Every row gives one point. Examples show where two turns around zero, p and q, send a point. Write where each new point lands after one turn and then the other. Backwards means that the second turn is done in reverse. Each puzzle has new turns, and all numbers are rounded.

Turn p:
[-5.0 -3.1] => [ 1.6 -5.7]
[ 1.6 -0.1] => [0.5 1.5]
[-0.1 -3.1] => [ 3.0 -0.9]
[ 3.1 -0.9] => [1.7 2.7]
[0.3 7.2] => [-6.8  2.3]
Turn q:
[5.2 3.4] => [3.1 5.4]
[-2.2 -3.6] => [-0.3 -4.2]
[-3.0  0.3] => [-2.8 -1.1]
Where do these land?
p, then q: [-3.0  3.6] => [-3.0 -3.6]
p, then q: [-2.3 -0.3] => [ 0.7 -2.2]
q, then p backwards: [ 5.3 -3.3] => [ 1.2 -6.1]

Turn p:
[-7.3 -0.4  0.0] => [-4.9 -5.4  0.8]
[ 6.8 -1.7  6.8] => [ 9.3  0.2 -2.9]
[-1.8  0.6 -1.6] => [-2.3 -0.2  0.9]
[ 1.5 -0.2 -2.4] => [-0.8  2.7 -0.4]
[2.2 2.6 1.4] => [2.8 0.9 2.2]
[-1.3 -0.9 -4.1] => [-4.0  1.7 -0.6]
Turn q:
[-3.4  1.1  2.5] => [-4.3 -0.5  0.2]
[-2.8 -2.6  3.3] => [-3.0 -1.6  3.7]
[ 4.7  0.9 -7.6] => [ 7.6 -0.1 -4.8]
[1.5 0.6 1.8] => [-0.3  2.3  0.8]
Where do these land?
p, then q: [-1.4  1.0  3.1] => [1.4 0.1 3.2]
q, then p: [-3.1  0.2  0.3] => [-2.1 -1.7 -1.5]
p, then q: [4.4 1.6 0.4] => [ 0.8  4.4 -1.5]
p, then q: [-5.1  3.4  0.0] => [-3.4 -1.6  4.8]
p, then q: [ 5.2 -6.2 -3.8] => [ 2.0 -0.7 -8.7]
